Every row gives one point. Before rounding, the points of a table are all equally far from one centre. They may lie mostly on one side of it. Write the centre, to within rounding.

Points (6 x 2)
[[ 50  -7]
 [-26  -7]
 [ 47 -11]
 [ 12 -25]
 [ 60  30]
 [ 60  16]]
Centre: [12 23]

Points (11 x 8)
[[-62 -29  48 -34  18 -18  17  15]
 [-38   0  32 -11 -58 -29 -13  46]
 [-70 -39  45  -9  -5 -26  15  39]
 [-15   4  45 -38  24 -54  -7  41]
 [-74 -39  14 -18  32 -52 -12  30]
 [-41 -18 -10 -37  -7  -6   0 -50]
 [-40  -2  31   1 -31  29 -17  19]
 [-49 -48  55  46  -3 -81   1   9]
 [-42 -31  15 -36  11 -21  26  37]
 [-35 -53   9 -55  23 -27 -11   0]
 [-64   1  44  -3  16 -15 -30  46]]
Centre: [-24 -18  21   8  -6 -39 -15  -5]

Points (17 x 14)
[[-22 -23   2  50 -29  -2   5  27 -21   1 -62  36 -22 -33]
 [-18  28  22  72 -40 -21 -33 -21 -32 -32 -29  31 -13 -14]
 [-26 -13  61  43 -24   3 -45 -11 -19 -59 -42   9 -25 -15]
 [ -9  18  54  30 -37  -2  -2 -24 -26   7 -59  43 -57 -43]
 [ 17 -30  29  78 -37  -2 -12  20 -17  11 -36  20 -71  15]
 [-21 -16  -3  15   5  22 -37   8 -27   3 -42  -6   9 -32]
 [-16  28  41  30 -28  12 -44 -19  -9 -33 -23  17 -53 -49]
 [ 18 -14  43  52  -6 -51 -37 -19  -2 -12 -55  46 -18 -51]
 [ 31  -3  36  37 -34  52   5 -17 -35   1 -38  30  -9  -1]
 [ 28   7  55  59   1 -15  -5  -8  -5 -40 -54  57 -41 -35]
 [ -6 -20  -1   9 -29 -41  -6 -54 -42  -2 -56  48 -67 -31]
 [  6 -26  24  48 -54 -25 -12  10 -31  15 -62  61 -46 -12]
 [ 17 -19  34  16 -33 -39 -36   9 -45 -13 -63  69 -13 -30]
 [ 14 -29  31  71 -33 -28 -20 -23 -47 -14 -62  50 -57  16]
 [ 31 -32  28  42 -28   6 -49 -30 -55 -23 -45  50 -59 -24]
 [-17 -17  21  47 -10  10 -18  29 -34   1 -25  57 -83  -5]
 [ 16 -17  26  44 -22   9 -53 -23 -25 -42 -54  40  -5 -37]]
Centre: [ 10 -12  25  16  -7 -20 -12 -11 -21 -10 -21  17 -34   0]
